Every row gives one point. Two turns around zero, p and q, are shown by what they do to some points. Write where each new point lands after one turn and then the other. Backwards means that the second turn is done in reverse. Each puzzle has new turns, and all numbers are rounded.

Turn p:
[-6  5 10] -> [-5  5 10]
[-2  0 25] -> [-1  0 25]
[-14  11   8] -> [-13  11   9]
[9 6 4] -> [9 6 4]
[ 4 10  1] -> [ 4 10  1]
[  9 -30 -48] -> [  6 -30 -49]
Turn q:
[-17  11 -24] -> [-27   7 -14]
[16 -7 -1] -> [15 -5 -8]
[12 -3  5] -> [13 -1 -1]
[-30  -1  38] -> [-10  -1  47]
[ 3 11  1] -> [ 2 11 -1]
[ 16 -11 -19] -> [  8 -11 -24]
Where do these land?
p, then q: [-13  16 -16] -> [-20  14  -9]
q, then p: [-18 -21  11] -> [ -9 -22  18]
q, then p: [ 26 -10   6] -> [27 -7 -7]
p, then q: [23 -9 -1] -> [ 21  -7 -11]
p, then q: [-18  24   0] -> [-18  23   8]

Turn p:
[-22 -16 -34] -> [-10 -32 -28]
[ 8 -4  4] -> [ 7 -1  7]
[10 12 -3] -> [10 11 -6]
[-21   4  -9] -> [-18  -4 -14]
[25  4 42] -> [12 25 41]
Turn q:
[-7 24 14] -> [-10  23  15]
[-11 -48  -7] -> [ -7 -48 -11]
[  3  23 -15] -> [  3  24 -13]
[ -5 -18  10] -> [ -5 -19   8]
[19 18 -2] -> [18 19  1]
Where do these land?
p, then q: [ 8  7 12] -> [ 2 12 10]
p, then q: [-38  18  -6] -> [-34   6 -25]
q, then p: [-23 -32  -2] -> [-16 -36   4]
p, then q backwards: [-12   7 -12] -> [-10  -1 -15]
q, then p: [25 -3 12] -> [19  8 19]
q, then p backwards: [39  3 -3] -> [38  2 -8]

Turn p:
[ 24 -14 -16  -7] -> [ 20 -21 -14  -4]
[-7 16 19 20] -> [-2 23 18 14]
[  2   3  13 -16] -> [  2   6   5 -19]
[  0 -30  -2 -18] -> [ -4 -29   3 -18]
[-20  25 -14  22] -> [-17  22 -12  28]
Turn q:
[ 27  13 -18  14] -> [ 30   8 -20   8]
[-35   5  27  26] -> [-25  -5  26  36]
[  2  -8 -12  -2] -> [ -1  -5 -13  -5]
[ 2 -6 -4  1] -> [ 1 -6 -5 -2]
[-11  -5  -2 -48] -> [-23  12   4 -42]
[-2  2  2 -9] -> [-4  5  3 -7]
[17 -2  8 17] -> [ 21 -10   5  11]
Where do these land?
p, then q: [  3 -23 -23  25] -> [  3 -35 -11  18]
q, then p: [ -7   9 -22  -9] -> [-10   8 -23   3]
p, then q: [ -8   4   3 -32] -> [-17  16  -3 -24]
p, then q: [26 -3  0 12] -> [ 27 -10  -1   0]
p, then q: [-3 13 43  3] -> [ 8 23 38  0]
q, then p: [-10   0  -2   0] -> [-9  2  0  4]

Turn p:
[ 25  17   9 -16 -14  10] -> [ 20  28  10 -13 -10   3]
[-10  -1   6   2  42  -3] -> [-8 -9  5  8 40  8]
[-13 -48   8  13  10   9] -> [  6 -48  -5   9   1  21]
[  4 -19 -24 -11  -7  -3] -> [  9 -14 -20 -16  -5 -12]
[-16  18  -4  -4 -12   0] -> [-21  13  -2  -6  -9  -1]
[  6  23  10   0 -16 -17] -> [ -5  20  19   3 -13 -16]
[ 3 10 -4 16 -2  3] -> [-1 10 -6 16 -3 -1]
Turn q:
[-5 -8  8  9 11 -8] -> [ -3 -11   7  12   8  -5]
[  0   8  22  -4  -4 -36] -> [ -2   6  20   8  -5 -37]
[-14  21 -20 -19  28  -2] -> [-23  17   2 -21  30   2]
[ -9 -15   8  -3  -9  24] -> [  0 -10   7   0 -16  25]
[ 6  2  7 12 -4 13] -> [13  2 -1 10 -3 11]
[ 30 -45 -13  -8 -10   9] -> [ 21 -43 -20 -21 -15   4]
[-7  0  5  1  7 16] -> [ 0  0  7  2  4 17]
[ 6 13 -3 -4  4 15] -> [ 8 13 -1 -8  6 12]
[ -7  24 -15  16 -22 -30] -> [-14  25 -22  16  -9 -29]
Where do these land?
q, then p backwards: [ 21  26  -5 -15  10 -15] -> [ 21  18 -13 -24   8 -12]
p, then q: [ -9  22  13 -12  11   2] -> [-6 16 23  1 10 10]
p, then q: [ -6 -18  -1  20   1 -10] -> [ -2 -22 -10  15  -4  -2]
p, then q: [-25 -40  -8 -15  -2  22] -> [-10 -31 -10 -29 -15  28]
p, then q: [  5   8 -15   9  -2   7] -> [ -3  10 -17   1   5  -2]
p, then q: [26  7 -1 -4 10 12] -> [22 12 -5 -8 16 -2]
q, then p: [-12  -5  17  17 -28 -19] -> [-10  -6   5  24 -31 -15]

Turn p:
[ 25 -40 -12   5  -2   1] -> [ 21 -34 -21  13 -13  -1]
[-17  10   4  -4  -7 -20] -> [ -9  14  14   3   1 -20]
[-23  25  -4 -31  -3  -3] -> [-14  22   9 -32   3 -18]
[ 0 20 12 -5 -6  8] -> [  2  14  15 -11   2  10]
[  3 -30 -10  26  -6  18] -> [ -4 -21 -18  21 -23  18]
[-3 22 -9 -1  7 -7] -> [-3 21 -5 -3 13 -4]
[ 31 -20 -11  14  13   3] -> [ 21 -20 -24  16   6  11]
[ -4   6  13   1 -12  -1] -> [ 0  6 17  1 -6  2]
[-12   6  16  -4  16   3] -> [-15  -4  12  -6  16   4]
Turn q:
[  1 -25   4   1   2 -24] -> [ 15 -15  -7   2 -11 -25]
[-20 -22  -5   8  15  11] -> [-10 -19  -9  22  15  -8]
[ 11 -11  -4  14 -11 -15] -> [ 14   5  -7   9 -19  -9]
[ 11 -10 -10  -1   5  13] -> [ 10  -6 -10   8   6  14]
[12 48  3 10 12 14] -> [-3 40 22 -5 21 18]
[ 10  29   2 -25 -12 -14] -> [  0  16   6 -39  -8   6]
[ 4  3 14  3  1 16] -> [-1 -3 17  6  3 12]
[-30 -11  -5 -10 -12  -1] -> [-27 -17 -12  -3  -7  -8]
Where do these land?
q, then p: [  6  14 -30 -13  -5  -8] -> [  2  18 -20 -25   0  -5]
p, then q: [-22  -2   8 -17  -3 -10] -> [ -8 -10   8 -15  -7 -21]
p, then q: [ -8 -30  15   1 -11  13] -> [ -5 -26   1  13 -24   1]
q, then p: [14 10 29 12 -2  3] -> [10 -2 30  4  4 15]
p, then q backwards: [ 25  14 -21  10  17 -18] -> [ 12  -3 -30  14  27  -3]
p, then q: [ 7  4  7 -9 12 26] -> [ -2 -20  -2  -5  15  19]
q, then p: [-22 -10  -9  16  -9  -7] -> [-13  13  -5  19 -11 -14]

Turn p:
[  6 -41  11  -6 -36  -6  -8  -6] -> [-11 -39 -17   3 -28  -4  -3  23]
[-17   3  10 -15  -8  35   2 -16] -> [-25  -4 -11 -22  -2  25  11 -14]
[ 16  16  -3   1  24  -7   2 -15] -> [ 16   3  15   4   7  -8   2 -27]
[13  2  1  8 36  8 22 11] -> [30  3 16  1 26 18  3 -4]
[-48   7 -14 -12   9  -4 -15  -7] -> [-33  17 -20  -6  27 -20  11  -5]
[ 30   4  -5   5  12   0 -10  21] -> [ 27   5   6   2   0   1 -29  -1]
[-25 -16  29  -1 -45 -19 -18   1] -> [-43 -17   1  -7 -26 -19  -1  35]
[ 12  17 -14  -8   8  -4  20   8] -> [27 19  1 -4 -1  0 11 -5]
[ 13   7 -15  27   1  -3   5   2] -> [11 12  7 28 -4  6 -5 -2]
Turn q:
[ 12  -7  -7  25   9 -28 -19   6] -> [-15  -9   2  31  11 -26 -10  -1]
[-16  -8 -20  10 -24  16  -3 -16] -> [ -6   0 -36   1  -5  16   7 -16]
[ -7  34 -20 -26 -16 -12   9   8] -> [ -5  24 -16 -37   7 -20   2  14]
[ 26  -5   8  22  10 -14  12 -13] -> [ 10  -5  18  21  -4 -22   9 -20]
[-17  -9  -1 -21  12  -8  22  24] -> [ -9 -21  14 -29   9   2  11  18]
[-24 -12  21  -7   1  17   5 -24] -> [  0  -5   7 -13 -11  34  -7 -23]
[  5   9  -9 -20  26  21 -26  20] -> [ 17   7   2   4  28  16 -15  34]
[  5 -21  10  -5 -22 -22  19 -14] -> [ -1 -22  -1 -13 -29 -18   0 -19]
[ 16  20  19  22   4  29 -19   9] -> [ 9 31 11 34 -7 16  3 14]
Where do these land?
p, then q: [-34   9  -7  23  -9  -1   7  35] -> [-23  28  14   0  19   6  17  30]
p, then q backwards: [ 24 -20   7 -23  -2 -31   5  -7] -> [ 32 -24  -5 -17  -6 -14  21   4]
p, then q: [ 21   7   5  -5 -10  14  -8 -16] -> [  8   1 -19  -1 -18   9 -11 -14]
q, then p backwards: [ 26  -8   5  -3   6  26  14 -40] -> [ 43  11 -19  -6  18   6  21 -12]
q, then p: [-13   0  -1  -3  -7 -27  11 -17] -> [-14 -12  -9  -6   0 -23  16  -9]
q, then p: [ -8  22  -2  23  12 -13  -2  27] -> [-10  20  23  -3  26  -4  12  17]
p, then q: [  8   1  19 -21  -1  21  15 -11] -> [ 25 -11  -5 -21 -14  16   0  -2]
p, then q: [-13   9 -32   7   7  13  -2  26] -> [ 4 31 -4  9 31 -4  7 10]
q, then p backwards: [ 31 -15   5   2 -17  34 -11 -19] -> [ 40  -7 -32   7 -11   5  16   2]
p, then q backwards: [-31  -5  -3  22  18  -4  -9  27] -> [ -7  21 -15   4  24  -4 -28  22]
q, then p backwards: [-11   1   4 -21   4 -32 -20  -5] -> [  0   0  15  -6   6   0 -40  12]

Turn p:
[  4 -14  16 -10   5   7  10  12] -> [  3 -18   7 -11  10   5   9  14]
[-5 10 13 17  2 24 -8  5] -> [-22   0  11  20   2   8   9   7]
[-19  -3  -8  17  -8 -17  18  15] -> [ -8 -11 -23   2   5 -28   8  -7]
[  7  -1 -13   4  16  -7  12  15] -> [  6   3 -23  -2   8  -3   2  17]
[ -6  13  23 -11 -26   3 -19  -6] -> [-16   2  35  -7 -14  -6  -5 -11]
[  8  20 -10  -2  15  -3 -14 -11] -> [  2  29   0   5   1   8 -13   3]
[ 12  13   0  18  -7 -19  18  -8] -> [ 16  13  -4  12  -6 -26  12   0]
[ -6 -14  -7 -18  12 -16 -11 -10] -> [ 13  -1  -3 -14  11   6 -24 -10]
[ -4 -16   2 -15   9  17  12  -7] -> [  8 -12   1 -10  11  22  12  -5]
[  9  11 -17   9 -19  -1   1   0] -> [ -1   9 -10   5 -25  -7   4  -3]
[ -1 -19  -1  -8   0  11 -20  -4] -> [ -1 -14   6   0  -4  20 -17  -4]
Turn q:
[ -6 -32  17   0 -15  -3  19   6] -> [  3 -35   2   8  -9  20 -12  -2]
[ -4  21   7  -7 -17  -9   1  -9] -> [  6  -6   5 -14 -14 -19  12  -3]
[ 0 -5  2 -8  0 18  8 -2] -> [ 0  0  6 -4 -2 19  7  4]
[  3  16 -14  -3  31  -7  -1   3] -> [-18  18   3   7  23 -14   9   4]
[  8  14  12   7  48  11  -8 -11] -> [-15  33  34   6  21  -3  -7   1]
[ 18  18   3  -1 -15  -1   0   0] -> [ 21   1   2  -7  -3 -14   9  11]
[-6 -1  3 -8 -2  1 -8  0] -> [ -4  -1  -2 -12  -1   1  -3  -3]
[-5 14 -6  9 -2  1 -9 15] -> [ -5  11 -11   0  -8 -11  -3  13]
[ -1 -32  -9  -3  -8  -8  -8   3] -> [  4 -14 -21   2   8  14 -14 -14]
[ -8 -14 -14  13 -21  -3   6  -3] -> [  8  -9 -19  13 -16   6   2 -11]
Where do these land?
q, then p: [  5 -25   5  -7   0  13  10   2] -> [ -5 -13   4   9   0  25   6   7]
q, then p: [-2  0 -2  7  9 10 11 18] -> [-21  -7  -8   7   2  -4   4   7]
p, then q: [-9 -7 -7  5 -2  0 -5  2] -> [ -1   5  -7   2  -2   4  -2 -11]
q, then p backwards: [ 30   6  29   9  11  13 -30 -17] -> [ 17  12  17 -25  14 -27 -17 -28]
q, then p: [-11   3  15 -15  -3 -10  -1   5] -> [  2 -14   4 -16   7   0 -11  -8]
p, then q backwards: [-17  -5  -7  13 -15   0  23   4] -> [-11   5 -20  -8 -10 -21  10  -7]
p, then q: [ 25  15   2   5  12  -9  -2 -18] -> [ 16  11  10   2   0 -21  -1  22]
q, then p backwards: [ -4  -1 -11 -11 -22  -1   4  17] -> [  6 -13 -16  -1  -2   3  14  20]
p, then q: [ 24  -6   7  17  20 -11 -16  -9] -> [ 14  18  -1   9   5 -12 -26  19]
q, then p: [-23  15 -20 -15  -5  -2   1  -3] -> [  2   3 -17 -18   3  -6  14 -24]
q, then p backwards: [-17   6 -11  -7  -3  -4   6  -1] -> [-11   5  -6   3 -12   8   9   9]

Turn p:
[ -6   7   3  11  22 -13 -10  19  13] -> [  7   9 -10   5  13  -4 -19  17  21]
[ 11   2   4   3 -16  -8  16  -6 -11] -> [ -2   7   8   2  -6 -16  13  -2 -17]
[ -2  -3   1 -24 -10  18 -14  17 -15] -> [ -8  -5  10 -23  -5  24  -8  10 -15]
[  3 -17  -9   5 -11  13  15   7 -14] -> [  1 -11  -1   9  -7   8  13  10 -24]
[ -4  19  12   9  -8  16 -10 -17   4] -> [ -3   9  14  11  -1   7 -14 -26   0]
[ 4 -4  6  4 34 -4 36  9 -6] -> [  9  14 -12  11  30   1  30  18   2]
[10 14 -4  4 20 -4 -6  9 48] -> [ 29  17 -10   4  -9   3 -10   1  41]
[  6   3  -7   2   0  -1  -5 -16 -18] -> [  0  -7  -3  -6   8  -8  -1 -16 -15]
[-26  24 -10   6 -14 -11  -6 -32  -6] -> [-29   5 -14   5  -5 -14 -11 -36  -2]
[  5 -45   3 -21 -17  -6 -14  10   4] -> [ -4 -38  18 -19 -19   0   8  24   6]
Turn q:
[-28 -31  -5  -5   9   7   4  -2   3] -> [-20 -17 -18  -5  15  11  18   9 -10]
[-17 -14 -11   1   4   1 -26  -3   4] -> [-17 -19 -12  13   9   5 -13   4  -9]
[  9  17  26  -7  10  10  -2   6 -12] -> [ 7 18 30 -4 12  3 -4 -1 -6]
[ 24   2 -14  30 -27  -5   7  12 -23] -> [ 29   8  -3  26 -38  -4   8   5  -7]
[ -5 -16  -9 -21   4   6   2  -4   0] -> [ -7  -6 -14 -18   7  -1   0   6 -14]
[-12 -32   5 -16  25  -1  -7   5  34] -> [-11 -37  -7 -16  37  -6   5   6   5]
[ 24  32  12 -15   1  11  22  16   9] -> [ 31  24  17 -25   4   1  -6  -1  19]
[ -1 -24   2 -18  10 -23  -4 -21  -5] -> [-25 -10  -4 -10   4 -29   6  -2 -15]
[ -5  14   3  10 -29 -27  -3   0 -12] -> [-12  10   8  17 -32  -9  -4  12  13]
[19 20  7  3 -9 30  7 -3 11] -> [ 25   5  13 -14  -7  22  -9 -18   5]
[ -5  18 -18  16   2  -6  -5   3  -6] -> [  2  14 -13  22  -3   2  -9  -4   9]
[ -3  13   1  22   0  -4   5 -10  -3] -> [ -3   9   2  16  -8   3   6 -16  10]
Where do these land?
p, then q: [-33 -16  -7 -17  16  -4  -5  19  18] -> [  8 -23 -24  -8  17  25  -6  17  15]
p, then q: [  3   6  -4  21 -16 -14 -15  -4  24] -> [ -5 -21   7  14 -22 -12 -15  -3  12]
q, then p: [  0  42   3  22   7   9   7 -16 -29] -> [  0  30   8  18   4  -3 -16 -43  -8]
q, then p backwards: [ -1 -15  32  -2 -10   7 -22   3   8] -> [  0 -27  23  -3 -13  12 -17   2 -11]
q, then p: [ 36 -19  -5  11   4   1   7  13  14] -> [ 26 -13   9 -10  -2 -24  23   8  -6]
p, then q backwards: [ -7   3 -14   8   3 -13   4  -2 -20] -> [ -3 -14 -17  -9  13  -7  -5  -6  -8]
q, then p: [  8  -2   6 -21  13  -4  -7  -5   1] -> [ -9  -2  -1 -18  16  -6  -2   3   8]
p, then q: [ -3  26  -9 -21 -26  -4   4  10 -13] -> [-18  28   0  -7 -15  11 -20  17  -3]
q, then p backwards: [ 14  -6 -17   9   8  17   7 -14  -9] -> [ 11  11 -22   4   0  13   7 -15  -8]
q, then p: [-16 -18  17  -9   1   4  20  -5   6] -> [-15   6  -3  -1   2  18  26  10   5]

Turn p:
[  3  -4  -4   2   4 -19  -4 -24   8] -> [ -2  13   8   0  -2  -9  -6 -15  22]
[ -3 -12 -17 -33  -6   5  -7 -22  12] -> [  8   1 -21   0  13  -9  23 -20  24]
[ -4  -6  16   1  16 -19  16  18   4] -> [ 12  -1  16  26  -6   3 -13  -6 -15]
[ 26  -2 -24  -9  -5  27 -16  -1   0] -> [ -9  11 -34 -21  -6  11  19  -2   0]
[-12   5  -2  22  -3 -13  11  27 -17] -> [  6 -10   8  11 -12   7 -21  30  -7]
[ -3  -8  -7   3  -2  23 -17   0  12] -> [-14 -11 -10 -11   5  18  11  -7   5]
[-5 10 13 12 -2 -1 27  7  4] -> [ -7  -5  21  15  -8  -9   4  13 -14]
[  7 -16  10 -10 -10   4  -7 -19  -5] -> [ -5  -6 -12 -11   5 -18  -3 -19   3]
[-18   9  18  11  24  -6  22   4 -15] -> [ -4   5  21  25  17  -5 -18  14 -17]
[  8  22  -4   0 -14  -1 -25  10  -2] -> [ 15   3   2 -31  -5  12   4  10   0]
Turn q:
[  1 -13  17  -4  -6  -5  15  -6  10] -> [  4 -11  12 -21  -8   0   1  -2  10]
[  6 -13 -19   0  10 -13  14  16  13] -> [  1  -3  -1  16 -14  -3  16   0  27]
[ -5  10  16   7 -16  -3 -14 -23  -9] -> [  6   5   3 -17  10 -12 -16 -10 -23]
[-10   1   5 -15 -16  -5 -13   8 -24] -> [-28   7  -3  -3  -8  -2 -17  -5 -14]
[-1  7 13  5  2 -8 18  1 -9] -> [ -9   3  10 -13   7  -1  16  -8   0]
[ -7 -12  14  -8  35  -6  -1  12  12] -> [-12 -34  -8   2  12  -1   9   9  19]
[ -8 -10   7   4   5 -14 -13  -3 -40] -> [-24 -10 -10   2   0  -6  -1 -29 -23]
[  0   8 -37  -1 -17   6  16  -9   4] -> [17 30 13 19 -8 11 -6 -8 10]
[  1 -11  -2   5  10  48 -17  16  12] -> [ 12 -20  -6  19  -5  25  -2  36 -18]
[-9  8 -8  8 -1  9 11 -5 10] -> [12  5 16  8  8  4  2  4  3]
[ 32  15  11 -10   9 -12 -16 -18   5] -> [ 12   8 -35 -25  14  -5  -3  -2   6]
[  0  10 -16   9 -15   3   1  11  16] -> [10 18  8 13 -7 -8  1 16  3]
Where do these land?
q, then p: [ -3  18  -5  -2   6   7  25 -26  -9] -> [-17  22   7  -3  21  -4  12 -11 -16]
p, then q: [  4  -5   8   1 -10  14  -9  -2  18] -> [  1  -8  14  -7  -4  14 -11 -12   7]
q, then p: [ -4  25 -18   1   7  14  19 -15 -27] -> [-28  22  11  -4  27  -3   6  12 -14]
q, then p: [ -1   2  10   4  11 -11  -8  15  18] -> [ 13  -4   3  20 -15  10  -5  -4   4]
q, then p backwards: [-29  -4  15  13 -11   3   3 -27  -1] -> [-10   5  42   2   1 -13  -8   0   1]
q, then p backwards: [ 12  -8   3 -11   6   1 -21  41  -3] -> [  8 -11 -26  17 -13  23  21   7 -12]
q, then p: [ -7 -19 -11  13  -3  -6  -4  11  20] -> [  0 -13   9  -3 -29  -3 -11  -6   2]
q, then p: [  4   1  -1 -17   2   4  25  -5 -17] -> [-14  -4   3  -2  22  -6  23  -2  -2]
p, then q: [ 20 -14   9  11   2  -7 -11   9  -2] -> [  3   8  -5  -1  -4   3 -25  -6 -16]
p, then q: [ 14 -18   0 -19  12  -4 -28   6   2] -> [ 25  11 -16   4   7  20 -15 -11  -1]
q, then p: [-11  22  -9   5 -23 -14   9  -9   0] -> [ 12  16  28 -14   9  -6  -3  -1  -6]

Turn p:
[-12 -17 -12   0  -5   9  -1   6  -6   1 -11] -> [  1 -11 -18  -4  15   4  -8  -2  -9  -4   0]
[ -2 -16  -1   7   7   5   4   6 -11   9  -8] -> [  3   0  -9  -6  16   3   8  -2 -15   2  -4]
[-11   5   4  11  -3  -3   5  -9 -12  -8  -4] -> [ -5  -3   3   9   1 -16  -4  -5  -9  -3 -10]
[  0   9   5 -10   5   8   4  -3   8   3  13] -> [-11  -2   8  -7  -8   5   8  -3  14   1   1]
[  1  -7  -2   8  -8  -7   2 -17   0  -1   3] -> [ 11  -3  -5   4 -10 -11   3  -9  -3  -7  -2]
[  0   7   8  -4   2 -20  -5  -4  10   9   0] -> [  4   6  -3   7 -13  -6   6   7   9  16   2]
[ -7 -15 -11 -10   9   3  -8   8 -12  -1  -9] -> [  1   2 -14 -15  19  -1 -11   0  -3   4   1]
[ -2  10  -4  15   3 -14 -14  -5  11  12   9] -> [ 5 12 -4 22 -4 -3  8 -8 13  8  7]
[  6  12   7 -12  -6   5   3  12  11   5   0] -> [ -9  -3   7  -1 -10  16   0  12   4   6   5]
[ 15  17  10 -10  -6   1 -10   3   3   6  11] -> [ -4   8  16  -1 -16  11  -2  -2   5  10  13]
[  4  -4 -14   5   4   8  12  -6  -6  -9 -13] -> [  3   4  -6  -4   6   2  -6   0  -7 -18 -17]
[ -3 -12   2  12   3   8   0  -6   0 -16  -9] -> [ 13 -10   5   1  13  -5  -4  -3  -2  -9 -12]
[ 11  12   8 -11  -6  -4   8  16   5  -9  18] -> [-10   2  19  -5 -10   2   3  17   5  -6  17]
Turn q:
[ 0  4 -7  8 -3  5  2 10 21 -8  6] -> [ 14   0 -13   3  -3   5   5  17   3  -1   7]
[ 6 -7  7  5 -5  0 -6 -9  9  6  4] -> [10  6  3  0 -6 -7 -6 -6  5  1 11]
[  5   3 -21   3   6   7  -4 -10  -7  -5  -1] -> [  1   0 -12  -2   0  18  -4 -13  -4  -4  -8]
[ 4  0  5  5 -3 -6 17 11 -1  7  5] -> [  0  -7  -1   6   9 -11   9   4  -8  11   7]
[  5  -9   8 -48   4   8   8  -9  -2   0   4] -> [-32   0   6 -27 -14  -5  17  -9   4 -11  15]
[-2  6  2  6 -7  1 -6  0 -4  6 11] -> [ 4 12  4  5 -2  2 -2  1 -8  8  2]
[ -7  -7   3   9   9   7  -5  -8  -3 -10   6] -> [  6  -2  10  -3   6  14 -10   0   0  -8   5]
[ -1   6  -2  -3   9 -15  -4   9   9   4  -1] -> [ -8   2 -11   2   3  -7  -8  12   7   4  -1]
[  4   7  10  -1   1  10   2  -6  -9   4 -11] -> [  2   5  10  -8   7  -3   8 -10   3   1 -10]
[  4  -2  -2   9  -4  -7   2  32  -8  -4 -18] -> [  6 -21  -3   3   1 -13   1  16  -8   7 -24]
[-12  -2  -5   6  -2   3  -2 -10  -6   7  -5] -> [  0   1   8  10  -1  10  -2 -10   6   3  -5]
[ -6   2   3   0  -4 -14  -3 -10   1  -8   1] -> [ -4   6   1  11   2  -4  -7  -1   0 -13   2]
Where do these land?
p, then q: [ 0 13 17  1 10 -9 -1  2  5 -1  7] -> [  2   3   6   8   8 -15   6   8   8  11   6]
q, then p: [  4 -11   7  -2  -9   9 -10 -10 -11  -6   4] -> [  3  -6  15  -8 -12  -7  -9  -7  -7   4   0]
p, then q: [  8   1 -16 -10   0 -14  12   6  -5   5  -2] -> [ -9   5 -11   5  -5   8   9  13 -13  -1 -12]
q, then p: [-11  -7   3   2  -1   8 -16 -14 -15 -13   2] -> [  4 -12  23  -3   0   0 -15 -10  -2   7  -6]
q, then p: [13 13 -6  7 -5 -2  8  7  0  3 -5] -> [  0  17 -12  -1  -1   1   2   4  -7  -6  -8]
p, then q backwards: [-16   2   7  12   4   9  -7  -2 -10   0   7] -> [  1  -2   5   2   2  -9  15  -9 -14  10  -6]
p, then q: [-2 -8  1 11  4  0 -7  1  3 -9 13] -> [ 2 -1 -5 -4 12 -5 -7  0  0 -6 15]
q, then p: [  4  13 -14 -19  -6  -4   8  15  21   9  -6] -> [-13  -1 -26  12  -4   6   3  16  -1 -17   6]
q, then p: [  4  -3  -9  -7   6  10   1 -12   5   8   0] -> [ -3  -7  -6  -4 -11   5   1 -10  10  -7  -2]
p, then q: [ -8 -16  12   1  -1  14  -3  -2 -12   1   7] -> [-15  -7   9  -6   3   0  -7 -16   2  -3  12]
p, then q: [  2   0  -9  -5 -10 -12   3  -2  13  16  -8] -> [ 10  -2 -12   8 -13   8  10  -1 -10  10  -5]
p, then q: [ 12   1  -6   2   8 -10   2  15   2   1 -20] -> [  3   1  -8 -12   5   2   4  11  -5  14 -20]
q, then p backwards: [-10   1  12   6   2   1  11  -5   5 -12   1] -> [  3  -4  -1  12   3   3   1  12   7 -11   9]
